Each wall is flat, endless, passes through zero and stands at right angles to its row. A trip goes straight from one point to another. Which walls does it cross, in order?

Walls:
(1): | -0.81 | +2.20 |
(2): | -2.11 | +1.57 |
(3): | +1.83 | +0.35 |
(4): | +3.11 | +0.64 |
(5): | +0.15 | +1.55 |
Trips:
| +2.29 | -1.23 | to | +1.84 | +0.81 | -> 5, 1
| +3.80 | +2.33 | to | +0.02 | +0.59 | -> 2
| +1.00 | +2.76 | to | +2.29 | +0.10 | -> 2, 1
| +0.05 | +2.19 | to | +1.13 | -2.79 | -> 2, 1, 5

Walls:
(1): | -0.91 | +1.87 | +0.72 | +0.34 | -2.66 | -3.47 | -1.33 | -4.58 |
(2): | +2.32 | +1.12 | +3.77 | -0.99 | -1.85 | +2.34 | -0.47 | +0.38 |
(3): | -2.74 | +1.04 | +2.47 | +0.99 | +0.33 | -1.73 | +0.81 | +1.04 |
(4): | +0.50 | -0.98 | -0.25 | +1.09 | +1.94 | +2.19 | -0.25 | -1.75 |
Trips:
| -0.29 | -1.08 | +2.95 | -2.00 | -0.66 | +0.36 | +0.47 | -2.70 | to | +1.33 | -0.33 | +2.24 | -0.74 | -0.99 | -1.01 | -0.53 | +2.56 | -> 4, 1
| +3.23 | +2.13 | -0.05 | +1.65 | +0.17 | -1.75 | +2.07 | -0.51 | to | -0.82 | -1.55 | +1.32 | -0.48 | -0.57 | +0.88 | +3.28 | +1.73 | -> 3, 1
| +1.20 | -0.17 | +0.16 | +1.91 | +0.65 | +0.08 | +1.24 | -2.67 | to | +0.63 | -0.01 | -2.80 | +1.91 | +0.35 | +2.07 | -2.61 | +2.53 | -> 1
| +2.72 | +0.06 | -1.87 | +1.09 | +4.61 | -1.02 | +0.16 | -0.37 | to | -2.15 | -0.13 | +2.01 | +3.07 | +3.06 | +3.91 | +1.13 | +0.36 | -> 3, 2
| -1.65 | -1.71 | +2.08 | -2.55 | +2.14 | -2.21 | +1.13 | +1.59 | to | +0.95 | -1.03 | +1.84 | +1.03 | -1.14 | +0.61 | -0.07 | -3.17 | -> 2, 1, 4, 3
| +0.71 | +0.99 | +2.07 | +2.39 | +2.13 | +1.40 | -0.85 | -1.08 | to | -0.23 | -2.02 | +0.39 | -0.92 | +5.25 | -0.64 | +1.08 | +2.17 | -> 2
| +1.60 | -1.20 | +2.04 | -1.42 | +0.71 | -2.23 | +2.12 | -1.58 | to | +0.85 | +3.67 | -1.71 | -2.44 | -0.58 | +3.20 | +3.63 | -3.91 | -> 3, 4
